Rows are points. The points of each table are mixes of a few directions, plus a little noise. Count the directions of each table, and those that both share. Where both have some left over, give the other angles between the two spaces (their principal angles), to ten degrees, smallest first.

First (5 x 3):
0.065, 0.002, 0.004
-0.064, -0.003, -0.003
0.014, 0.000, 0.001
0.039, 0.000, 0.003
-0.056, -0.001, -0.003
Second (4 x 3):
0.077, 0.000, 0.002
0.014, 0.000, 0.002
-0.038, 0.000, -0.002
-0.052, -0.001, -0.003
Directions: first 1, second 1, shared 1

First (6 x 4):
0.065, -0.045, 0.039, -0.045
-0.023, 0.019, 0.009, 0.001
0.009, -0.001, 0.044, -0.032
-0.014, 0.006, -0.037, 0.028
-0.003, -0.003, -0.036, 0.024
-0.034, 0.025, -0.020, 0.023
Second (6 x 4):
0.005, 0.011, 0.003, 0.009
-0.007, 0.036, 0.022, 0.011
0.000, 0.037, 0.001, 0.031
0.042, -0.007, 0.034, -0.017
-0.077, -0.026, -0.044, -0.016
0.037, -0.051, -0.017, -0.018
Directions: first 2, second 3, shared 2

First (6 x 6):
-0.008, -0.005, -0.010, -0.008, 0.002, 0.011
-0.060, -0.030, -0.058, -0.049, 0.014, 0.077
0.001, 0.002, 0.001, 0.000, 0.000, -0.002
-0.005, -0.004, -0.005, -0.004, 0.001, 0.006
0.022, 0.012, 0.022, 0.019, -0.007, -0.027
0.053, 0.026, 0.050, 0.041, -0.013, -0.067
Second (6 x 6):
-0.045, -0.022, -0.042, -0.035, 0.011, 0.056
-0.008, -0.004, -0.007, -0.005, 0.002, 0.009
-0.018, -0.009, -0.017, -0.014, 0.005, 0.024
0.041, 0.020, 0.038, 0.031, -0.009, -0.051
0.053, 0.026, 0.049, 0.040, -0.013, -0.065
-0.021, -0.010, -0.021, -0.016, 0.005, 0.027
Directions: first 1, second 1, shared 1

First (10 x 8):
-0.053, 0.048, -0.003, 0.012, -0.019, -0.017, -0.053, 0.034
0.003, 0.034, 0.049, -0.027, -0.070, -0.023, -0.047, 0.005
0.031, -0.044, 0.005, -0.002, 0.010, 0.040, 0.016, -0.040
-0.032, 0.032, -0.013, 0.009, 0.000, -0.023, -0.014, 0.031
0.028, -0.010, -0.004, 0.013, -0.003, -0.012, 0.021, 0.013
0.029, -0.050, -0.011, -0.017, 0.051, 0.028, 0.059, -0.042
0.049, -0.065, -0.004, 0.027, 0.012, 0.057, 0.019, -0.037
-0.003, 0.018, 0.003, 0.000, -0.016, -0.022, -0.006, 0.019
0.012, -0.004, -0.017, 0.010, 0.014, -0.017, 0.029, 0.014
-0.066, 0.041, -0.008, -0.024, 0.020, -0.015, -0.021, 0.004
Second (8 x 8):
-0.056, -0.069, 0.002, 0.013, -0.006, -0.010, 0.015, 0.013
0.006, 0.005, 0.008, -0.007, -0.012, -0.008, -0.002, 0.002
-0.018, -0.004, -0.018, 0.033, 0.004, -0.007, -0.001, 0.025
-0.019, -0.018, 0.012, 0.011, -0.034, -0.035, 0.000, 0.031
0.071, 0.055, 0.037, -0.072, 0.001, 0.026, -0.004, -0.064
-0.016, -0.008, -0.018, 0.027, 0.006, -0.002, 0.001, 0.019
-0.033, -0.023, -0.024, 0.038, 0.011, -0.001, 0.002, 0.026
0.062, 0.061, 0.003, -0.038, 0.028, 0.039, -0.007, -0.052
Directions: first 4, second 3, shared 2; angles 90

First (7 x 9):
-0.013, 0.010, -0.030, -0.011, 0.002, 0.007, -0.022, -0.015, 0.002
-0.019, 0.019, -0.045, -0.019, 0.005, 0.009, -0.033, -0.029, 0.003
0.007, -0.093, 0.030, 0.042, -0.060, -0.024, 0.050, 0.086, 0.043
0.005, 0.044, 0.004, -0.014, 0.033, 0.009, -0.013, -0.035, -0.026
0.030, -0.023, 0.067, 0.026, -0.003, -0.013, 0.046, 0.037, -0.005
0.005, 0.020, 0.008, -0.005, 0.016, 0.002, -0.002, -0.014, -0.013
-0.014, 0.022, -0.034, -0.018, 0.009, 0.009, -0.028, -0.026, -0.003
Second (10 x 9):
-0.001, 0.013, 0.036, 0.023, -0.001, 0.006, 0.002, -0.004, -0.007
-0.032, -0.013, -0.002, 0.039, -0.042, 0.011, -0.017, 0.015, 0.026
-0.017, 0.039, 0.011, 0.011, 0.006, 0.016, -0.027, -0.034, -0.010
0.043, -0.008, -0.013, -0.069, 0.049, -0.025, 0.024, -0.021, -0.022
-0.012, 0.022, 0.013, 0.031, -0.007, 0.016, -0.007, 0.007, -0.004
-0.011, 0.006, 0.018, 0.019, -0.010, 0.006, -0.007, -0.005, 0.003
0.064, -0.072, -0.001, -0.098, 0.040, -0.059, 0.051, -0.018, -0.003
-0.027, 0.039, 0.009, 0.041, -0.012, 0.026, -0.026, -0.005, -0.003
0.039, -0.006, -0.013, -0.026, 0.029, -0.012, 0.039, 0.035, -0.019
-0.046, -0.021, -0.059, 0.028, -0.052, 0.016, -0.030, 0.029, 0.039
Directions: first 2, second 4, shared 2

First (9 x 11):
-0.007, -0.032, 0.017, -0.063, -0.002, 0.026, -0.055, -0.015, 0.040, 0.061, -0.007
0.025, 0.065, -0.001, 0.032, 0.013, -0.057, -0.022, 0.033, 0.017, -0.006, 0.019
0.004, -0.029, 0.003, -0.030, -0.014, 0.009, 0.002, -0.033, 0.006, -0.006, -0.058
0.028, -0.043, 0.044, 0.024, 0.001, 0.072, -0.017, -0.002, 0.005, 0.029, 0.051
0.033, 0.031, 0.013, 0.039, -0.008, 0.008, 0.026, 0.004, 0.010, -0.008, 0.001
-0.044, -0.037, -0.040, -0.018, -0.010, -0.024, 0.046, 0.016, -0.056, -0.021, 0.057
-0.020, 0.039, -0.016, -0.008, -0.007, 0.015, 0.048, -0.025, 0.015, -0.009, -0.074
0.011, -0.009, 0.003, -0.004, 0.002, -0.025, -0.028, 0.008, -0.002, -0.002, 0.012
-0.030, 0.014, -0.021, 0.026, 0.026, -0.026, 0.005, 0.014, -0.033, -0.042, 0.003
Second (11 x 11):
0.003, -0.039, 0.030, 0.023, 0.025, 0.053, -0.039, -0.009, -0.006, 0.001, 0.006
-0.025, 0.070, -0.018, 0.002, 0.004, 0.009, 0.035, 0.012, 0.027, 0.027, 0.003
-0.001, -0.018, 0.045, 0.037, 0.058, 0.058, -0.094, 0.008, 0.013, 0.020, 0.020
0.043, -0.042, 0.000, -0.028, -0.009, -0.115, -0.082, 0.015, -0.016, -0.032, 0.002
0.007, -0.013, -0.006, -0.008, -0.013, -0.015, 0.011, -0.004, -0.009, -0.011, -0.005
-0.004, 0.004, 0.002, 0.005, 0.003, 0.015, 0.003, -0.001, 0.003, 0.004, 0.001
-0.007, 0.005, -0.016, -0.007, -0.025, 0.009, 0.063, -0.011, -0.007, -0.005, -0.012
0.019, -0.039, 0.000, -0.012, -0.016, -0.030, -0.007, -0.006, -0.019, -0.023, -0.006
0.004, -0.039, 0.014, 0.009, 0.001, 0.038, 0.006, -0.016, -0.016, -0.010, -0.003
-0.033, 0.118, -0.040, -0.011, -0.006, -0.030, 0.054, 0.025, 0.042, 0.038, 0.002
-0.003, -0.006, -0.011, -0.007, -0.023, 0.007, 0.049, -0.012, -0.010, -0.009, -0.010
Directions: first 6, second 3, shared 3

First (8 x 12):
-0.030, -0.027, 0.000, 0.017, -0.009, -0.046, 0.006, -0.040, -0.010, 0.033, 0.009, -0.026
-0.031, -0.027, 0.000, 0.015, -0.008, -0.049, 0.008, -0.041, -0.009, 0.032, 0.009, -0.028
0.039, 0.033, 0.001, -0.021, 0.010, 0.060, -0.008, 0.051, 0.014, -0.039, -0.012, 0.033
-0.057, -0.050, -0.001, 0.029, -0.014, -0.088, 0.013, -0.075, -0.018, 0.058, 0.017, -0.050
0.003, 0.003, -0.001, -0.001, 0.001, 0.006, -0.001, 0.004, 0.003, -0.003, -0.001, 0.003
0.020, 0.017, 0.001, -0.010, 0.005, 0.030, -0.006, 0.024, 0.005, -0.021, -0.005, 0.016
0.055, 0.048, 0.002, -0.028, 0.015, 0.085, -0.013, 0.072, 0.018, -0.056, -0.015, 0.048
0.003, 0.002, 0.000, -0.002, 0.002, 0.004, 0.000, 0.005, 0.000, -0.004, 0.001, 0.001
Second (10 x 12):
-0.066, -0.045, 0.039, -0.010, -0.019, -0.119, 0.015, -0.051, -0.030, 0.050, 0.046, -0.041
-0.025, -0.013, 0.047, -0.028, 0.000, -0.051, 0.004, 0.001, -0.029, 0.007, 0.030, -0.005
-0.007, 0.000, -0.050, 0.022, -0.035, -0.017, 0.005, -0.027, 0.047, 0.019, 0.004, -0.019
-0.008, -0.023, -0.011, 0.037, 0.020, 0.009, 0.000, -0.035, -0.022, 0.020, -0.029, -0.013
0.014, -0.008, -0.004, 0.030, 0.038, 0.054, -0.007, -0.007, -0.031, -0.003, -0.042, 0.008
0.012, 0.019, 0.042, -0.040, 0.010, 0.010, -0.005, 0.045, -0.015, -0.029, 0.016, 0.024
0.021, 0.028, -0.007, -0.024, -0.018, 0.016, -0.003, 0.035, 0.031, -0.025, 0.012, 0.018
-0.007, -0.017, -0.035, 0.041, 0.002, 0.006, 0.002, -0.039, 0.003, 0.022, -0.024, -0.019
0.012, 0.015, 0.015, -0.021, 0.004, 0.014, -0.004, 0.028, -0.001, -0.019, 0.006, 0.016
0.051, 0.045, -0.033, -0.008, -0.006, 0.078, -0.009, 0.050, 0.045, -0.043, -0.019, 0.034
Directions: first 1, second 3, shared 1

First (10 x 14):
0.015, -0.020, -0.005, -0.042, 0.017, -0.014, 0.001, 0.006, 0.006, -0.030, -0.011, -0.010, -0.003, 0.002
0.000, 0.010, -0.025, -0.022, 0.021, 0.005, -0.007, -0.014, 0.032, -0.035, -0.007, 0.007, -0.014, 0.005
-0.014, 0.017, 0.014, 0.089, -0.082, 0.012, 0.002, 0.029, -0.059, 0.088, 0.074, 0.012, 0.037, -0.030
0.032, -0.014, 0.013, -0.029, -0.002, -0.028, -0.005, 0.005, 0.008, -0.019, -0.028, -0.021, 0.016, -0.005
0.022, -0.045, -0.021, -0.011, 0.029, 0.004, 0.014, -0.013, -0.050, -0.013, 0.049, 0.006, -0.008, 0.019
-0.044, 0.026, 0.062, 0.022, 0.053, 0.019, 0.010, -0.038, 0.037, 0.020, -0.124, -0.011, -0.037, 0.045
0.018, -0.009, 0.020, -0.035, 0.003, -0.026, -0.003, 0.009, 0.019, -0.019, -0.046, -0.022, 0.008, -0.003
0.011, -0.009, -0.001, 0.035, -0.009, 0.007, 0.005, -0.011, -0.037, 0.024, 0.034, 0.005, 0.010, 0.005
-0.024, -0.019, -0.019, -0.040, 0.011, 0.005, 0.009, 0.030, -0.006, -0.017, 0.026, 0.010, -0.019, -0.005
-0.016, 0.064, -0.040, 0.032, -0.043, 0.016, -0.026, -0.001, 0.050, 0.001, 0.031, 0.025, 0.009, -0.031
Second (11 x 14):
0.046, -0.012, -0.026, 0.027, -0.025, -0.006, -0.006, -0.014, -0.037, 0.005, 0.066, 0.005, 0.029, -0.009
-0.030, 0.020, 0.010, -0.002, -0.051, -0.007, -0.004, 0.053, 0.014, 0.024, 0.006, -0.001, 0.013, -0.037
-0.071, 0.009, 0.021, -0.041, 0.022, 0.012, 0.011, 0.037, 0.037, -0.003, -0.054, 0.002, -0.040, 0.002
-0.026, -0.023, -0.028, 0.025, 0.039, 0.041, 0.020, -0.022, -0.051, 0.012, 0.061, 0.031, -0.034, 0.032
-0.007, -0.003, -0.005, -0.074, -0.035, -0.033, -0.009, 0.070, 0.037, -0.031, -0.006, -0.014, 0.013, -0.045
-0.007, 0.012, 0.019, 0.039, 0.023, 0.017, 0.004, -0.037, -0.002, 0.019, -0.031, 0.002, -0.011, 0.026
0.038, -0.048, -0.044, -0.104, 0.024, -0.032, -0.002, 0.026, 0.009, -0.081, 0.027, -0.009, -0.002, -0.012
-0.021, 0.012, 0.005, 0.023, -0.022, 0.009, 0.001, 0.015, -0.007, 0.027, 0.014, 0.007, 0.002, -0.010
0.005, 0.024, 0.029, 0.023, -0.009, -0.006, -0.007, -0.014, 0.021, 0.016, -0.048, -0.012, 0.011, 0.002
0.028, 0.021, 0.025, 0.038, -0.009, -0.009, -0.011, -0.033, 0.011, 0.016, -0.039, -0.014, 0.020, 0.006
0.046, -0.012, -0.006, 0.046, 0.046, 0.014, 0.002, -0.081, -0.031, -0.003, 0.003, 0.003, -0.003, 0.045
Directions: first 5, second 4, shared 4

First (11 x 18):
-0.012, 0.006, 0.036, -0.042, -0.010, 0.017, 0.000, 0.029, -0.043, -0.016, 0.004, 0.046, 0.028, -0.002, -0.030, 0.001, 0.052, -0.045
-0.018, -0.057, 0.021, -0.014, 0.015, -0.015, -0.022, -0.007, -0.053, -0.059, -0.009, 0.019, -0.008, 0.031, 0.010, -0.008, 0.035, 0.021
-0.003, 0.070, -0.017, 0.072, -0.037, 0.030, -0.023, -0.045, 0.046, 0.040, 0.012, -0.028, -0.007, -0.004, -0.020, 0.014, -0.056, -0.035
-0.012, 0.031, 0.007, -0.003, 0.015, 0.059, 0.046, -0.042, 0.017, 0.055, 0.012, -0.016, 0.005, -0.011, -0.009, 0.001, -0.057, -0.030
0.040, -0.036, -0.002, 0.009, -0.006, -0.037, -0.011, -0.002, -0.027, -0.039, -0.011, 0.021, -0.021, -0.005, -0.018, 0.030, 0.042, 0.012
-0.032, 0.064, -0.030, 0.058, 0.001, 0.023, -0.003, -0.012, 0.071, 0.065, 0.024, -0.042, 0.012, 0.002, 0.013, 0.014, -0.047, -0.008
0.045, -0.052, 0.012, -0.040, -0.008, -0.019, 0.009, 0.001, -0.043, -0.042, -0.027, 0.018, -0.020, -0.012, -0.002, -0.018, 0.012, 0.020
0.019, -0.067, 0.002, -0.017, 0.001, -0.013, -0.006, -0.035, -0.027, -0.046, -0.034, -0.020, -0.038, 0.012, 0.041, -0.048, -0.044, 0.061
-0.032, 0.014, 0.009, -0.013, 0.014, 0.003, -0.002, 0.035, -0.003, 0.007, 0.015, 0.017, 0.028, 0.007, -0.006, 0.012, 0.041, -0.022
0.025, -0.003, -0.005, -0.035, -0.018, -0.045, -0.012, 0.068, 0.009, -0.015, -0.016, 0.005, 0.010, -0.016, 0.018, -0.030, 0.027, 0.025
-0.018, 0.026, -0.023, 0.027, 0.033, 0.004, 0.025, 0.007, 0.048, 0.052, 0.027, -0.017, 0.010, -0.002, 0.002, 0.033, -0.002, -0.001
Second (9 x 18):
-0.009, 0.002, 0.001, 0.001, -0.008, -0.002, 0.001, -0.012, -0.013, -0.006, -0.016, 0.001, 0.017, 0.004, 0.001, 0.018, 0.007, 0.000
-0.033, 0.050, 0.040, -0.029, -0.024, -0.071, -0.013, -0.023, -0.041, -0.028, -0.033, 0.004, 0.017, 0.025, 0.003, 0.014, 0.033, -0.012
-0.020, 0.072, 0.041, -0.016, 0.000, 0.001, -0.003, -0.040, 0.026, 0.011, 0.024, 0.005, -0.036, 0.023, 0.047, -0.066, -0.046, 0.018
0.033, -0.093, -0.069, 0.048, 0.009, 0.095, 0.023, 0.015, 0.007, 0.018, -0.008, -0.005, 0.034, -0.030, -0.024, 0.057, -0.007, 0.006
0.000, -0.023, -0.005, -0.007, -0.007, -0.048, -0.010, 0.027, -0.033, -0.020, -0.024, -0.003, 0.022, -0.007, -0.034, 0.042, 0.049, -0.021
0.013, -0.046, -0.029, 0.018, 0.002, 0.027, 0.007, 0.012, -0.007, 0.002, -0.010, -0.003, 0.020, -0.014, -0.019, 0.034, 0.010, -0.002
-0.025, 0.060, 0.029, -0.006, -0.009, 0.019, 0.005, -0.055, 0.011, 0.008, 0.000, 0.007, -0.008, 0.026, 0.043, -0.031, -0.040, 0.019
0.022, -0.035, -0.029, 0.022, 0.014, 0.062, 0.013, 0.008, 0.029, 0.022, 0.020, -0.002, -0.008, -0.017, 0.002, -0.008, -0.029, 0.012
0.018, 0.011, 0.024, -0.031, 0.022, -0.079, -0.023, 0.065, 0.020, -0.005, 0.045, -0.006, -0.060, -0.012, -0.017, -0.059, 0.020, -0.018
Directions: first 6, second 3, shared 0; angles 30, 60, 60

First (8 x 20):
-0.048, 0.068, -0.037, -0.047, -0.018, -0.021, 0.073, -0.019, 0.005, -0.085, 0.028, 0.015, -0.045, -0.008, 0.001, -0.039, 0.004, 0.002, -0.045, -0.028
0.018, 0.008, 0.017, -0.055, -0.030, 0.012, -0.039, 0.041, 0.037, 0.027, 0.032, -0.002, 0.024, -0.010, 0.037, -0.005, 0.030, -0.001, 0.004, -0.015
0.041, -0.079, 0.026, 0.015, 0.036, 0.005, -0.061, 0.052, -0.013, 0.027, -0.025, -0.002, 0.043, 0.015, 0.006, 0.020, -0.039, 0.023, 0.021, 0.029
-0.031, 0.029, -0.041, -0.004, -0.022, 0.029, 0.034, -0.028, 0.013, -0.036, 0.006, 0.001, -0.013, 0.003, -0.039, -0.003, 0.026, 0.012, 0.003, 0.000
0.040, -0.050, 0.029, 0.045, 0.027, 0.009, -0.024, 0.002, -0.021, 0.037, -0.027, -0.013, 0.017, 0.008, -0.013, 0.011, -0.006, -0.004, 0.023, 0.025
-0.057, 0.026, -0.030, 0.014, -0.010, -0.022, -0.002, -0.025, -0.001, 0.006, -0.011, 0.006, -0.018, 0.002, 0.006, 0.038, -0.031, -0.005, -0.009, -0.012
-0.043, 0.032, -0.003, -0.016, -0.024, -0.013, 0.050, -0.034, 0.000, -0.023, -0.001, -0.044, -0.038, 0.010, -0.001, 0.000, 0.007, -0.019, -0.049, -0.008
0.081, -0.032, 0.038, 0.046, 0.040, 0.000, -0.033, 0.012, -0.022, 0.047, -0.003, 0.038, 0.028, -0.020, 0.004, -0.023, 0.009, -0.012, 0.052, 0.008
Second (11 x 20):
0.012, 0.011, 0.028, -0.006, -0.020, 0.001, 0.025, -0.017, 0.013, 0.006, 0.015, 0.008, 0.016, -0.008, 0.012, -0.037, 0.013, -0.025, 0.030, -0.004
0.038, 0.033, 0.090, -0.017, -0.065, 0.001, 0.083, -0.058, 0.043, 0.018, 0.045, 0.029, 0.054, -0.023, 0.046, -0.129, 0.044, -0.084, 0.100, -0.015
-0.021, -0.017, -0.046, 0.010, 0.033, 0.000, -0.042, 0.030, -0.023, -0.009, -0.022, -0.015, -0.026, 0.011, -0.023, 0.065, -0.022, 0.041, -0.050, 0.005
0.010, 0.009, 0.026, -0.005, -0.018, 0.001, 0.024, -0.015, 0.014, 0.004, 0.013, 0.008, 0.015, -0.007, 0.013, -0.036, 0.012, -0.024, 0.027, -0.004
-0.013, -0.011, -0.029, 0.004, 0.022, 0.000, -0.027, 0.018, -0.014, -0.006, -0.014, -0.011, -0.017, 0.009, -0.016, 0.042, -0.015, 0.028, -0.034, 0.004
-0.001, 0.000, -0.004, 0.001, 0.004, 0.000, -0.003, 0.004, -0.003, -0.002, -0.001, -0.001, -0.003, 0.001, -0.002, 0.006, -0.001, 0.005, -0.006, 0.001
0.011, 0.010, 0.026, -0.006, -0.020, 0.001, 0.026, -0.018, 0.015, 0.005, 0.015, 0.010, 0.018, -0.007, 0.013, -0.040, 0.013, -0.026, 0.030, -0.003
-0.022, -0.019, -0.051, 0.010, 0.038, -0.001, -0.048, 0.034, -0.026, -0.011, -0.026, -0.016, -0.032, 0.011, -0.027, 0.074, -0.025, 0.048, -0.058, 0.008
-0.017, -0.014, -0.037, 0.008, 0.028, 0.000, -0.035, 0.025, -0.020, -0.008, -0.020, -0.012, -0.024, 0.011, -0.020, 0.054, -0.021, 0.035, -0.043, 0.007
0.019, 0.017, 0.046, -0.009, -0.034, 0.001, 0.044, -0.030, 0.024, 0.009, 0.025, 0.014, 0.028, -0.012, 0.025, -0.066, 0.023, -0.044, 0.052, -0.008
-0.021, -0.018, -0.047, 0.009, 0.033, -0.001, -0.043, 0.030, -0.023, -0.009, -0.024, -0.014, -0.029, 0.012, -0.023, 0.068, -0.023, 0.042, -0.051, 0.006
Directions: first 6, second 1, shared 0; angles 40

First (10 x 24):
0.047, 0.069, 0.025, -0.013, 0.011, -0.031, 0.013, 0.018, 0.012, 0.004, -0.007, -0.001, 0.018, -0.010, 0.007, -0.027, -0.006, 0.005, 0.000, -0.009, -0.001, -0.006, 0.005, -0.015
-0.041, -0.096, -0.035, 0.015, -0.005, 0.035, -0.004, -0.023, -0.025, -0.012, 0.000, -0.007, -0.029, -0.003, -0.011, 0.020, 0.010, 0.002, -0.008, 0.014, 0.007, 0.020, -0.008, 0.011
0.041, 0.083, 0.029, -0.014, 0.006, -0.032, 0.007, 0.023, 0.020, 0.008, -0.003, 0.004, 0.024, -0.001, 0.011, -0.020, -0.009, -0.001, 0.005, -0.012, -0.005, -0.015, 0.007, -0.012
-0.008, -0.074, -0.023, 0.009, 0.008, 0.019, 0.011, -0.017, -0.027, -0.015, -0.008, -0.013, -0.026, -0.019, -0.010, -0.002, 0.009, 0.010, -0.015, 0.011, 0.011, 0.026, -0.005, 0.001
0.039, -0.082, -0.022, 0.004, 0.029, 0.003, 0.039, -0.013, -0.044, -0.030, -0.027, -0.029, -0.035, -0.057, -0.014, -0.038, 0.011, 0.029, -0.033, 0.014, 0.024, 0.050, -0.002, -0.018
-0.067, 0.064, 0.012, 0.003, -0.039, 0.012, -0.052, 0.006, 0.048, 0.035, 0.035, 0.034, 0.032, 0.071, 0.012, 0.058, -0.009, -0.036, 0.039, -0.012, -0.028, -0.055, -0.001, 0.029
-0.054, 0.015, -0.001, 0.006, -0.026, 0.018, -0.036, -0.002, 0.024, 0.020, 0.024, 0.019, 0.012, 0.044, 0.004, 0.042, -0.004, -0.022, 0.023, -0.003, -0.017, -0.030, -0.002, 0.022
0.103, 0.117, 0.048, -0.025, 0.029, -0.062, 0.035, 0.034, 0.012, -0.001, -0.021, -0.008, 0.029, -0.033, 0.013, -0.060, -0.012, 0.017, -0.009, -0.018, 0.003, -0.002, 0.012, -0.034
-0.093, -0.065, -0.030, 0.019, -0.032, 0.048, -0.040, -0.023, 0.005, 0.010, 0.025, 0.015, -0.012, 0.044, -0.006, 0.061, 0.006, -0.022, 0.017, 0.009, -0.010, -0.014, -0.009, 0.033
0.037, -0.030, -0.005, -0.002, 0.021, -0.009, 0.028, -0.002, -0.024, -0.017, -0.018, -0.017, -0.015, -0.035, -0.008, -0.031, 0.005, 0.018, -0.020, 0.005, 0.015, 0.029, 0.001, -0.015
Second (9 x 24):
-0.108, 0.004, 0.005, -0.106, -0.050, -0.082, 0.004, -0.043, -0.015, 0.017, 0.025, 0.035, -0.070, -0.112, 0.013, 0.037, -0.010, 0.014, 0.076, -0.027, -0.073, -0.061, -0.047, 0.041
0.101, -0.065, -0.006, -0.006, -0.007, 0.055, -0.041, -0.059, -0.083, -0.019, -0.013, -0.013, 0.009, 0.008, -0.017, 0.063, 0.033, -0.006, -0.024, 0.026, 0.032, 0.038, 0.016, 0.005
-0.053, 0.015, -0.003, 0.024, -0.005, 0.008, -0.006, 0.022, 0.040, 0.013, 0.012, 0.007, 0.011, 0.039, 0.004, -0.004, -0.009, -0.011, 0.006, -0.003, -0.007, -0.015, -0.001, 0.005
-0.038, 0.012, -0.002, 0.023, -0.002, 0.009, -0.004, 0.020, 0.032, 0.009, 0.008, 0.005, 0.011, 0.034, 0.003, -0.005, -0.007, -0.010, 0.002, -0.001, -0.004, -0.010, 0.001, 0.003
0.020, -0.034, -0.009, 0.013, -0.011, 0.045, -0.035, -0.025, -0.025, -0.002, 0.002, 0.000, 0.012, 0.035, -0.008, 0.047, 0.015, -0.015, -0.007, 0.014, 0.015, 0.009, 0.009, 0.010
0.074, 0.007, 0.010, -0.009, 0.026, -0.022, 0.032, 0.006, -0.021, -0.017, -0.023, -0.018, -0.003, -0.041, -0.003, -0.041, 0.002, 0.020, -0.023, 0.001, 0.016, 0.028, 0.006, -0.024
0.067, 0.023, 0.011, 0.020, 0.041, -0.016, 0.041, 0.033, 0.007, -0.014, -0.024, -0.023, 0.013, -0.012, 0.000, -0.066, -0.006, 0.018, -0.034, 0.001, 0.024, 0.030, 0.013, -0.034
-0.049, 0.013, -0.002, 0.013, -0.005, 0.000, -0.004, 0.016, 0.030, 0.011, 0.010, 0.009, 0.003, 0.021, 0.004, -0.001, -0.008, -0.008, 0.010, -0.004, -0.011, -0.017, -0.004, 0.007
-0.014, 0.023, 0.001, 0.030, 0.014, 0.002, 0.012, 0.032, 0.036, 0.003, 0.000, -0.003, 0.014, 0.028, 0.003, -0.030, -0.010, -0.001, -0.010, -0.002, 0.006, 0.000, 0.005, -0.009
Directions: first 2, second 3, shared 1; angles 60
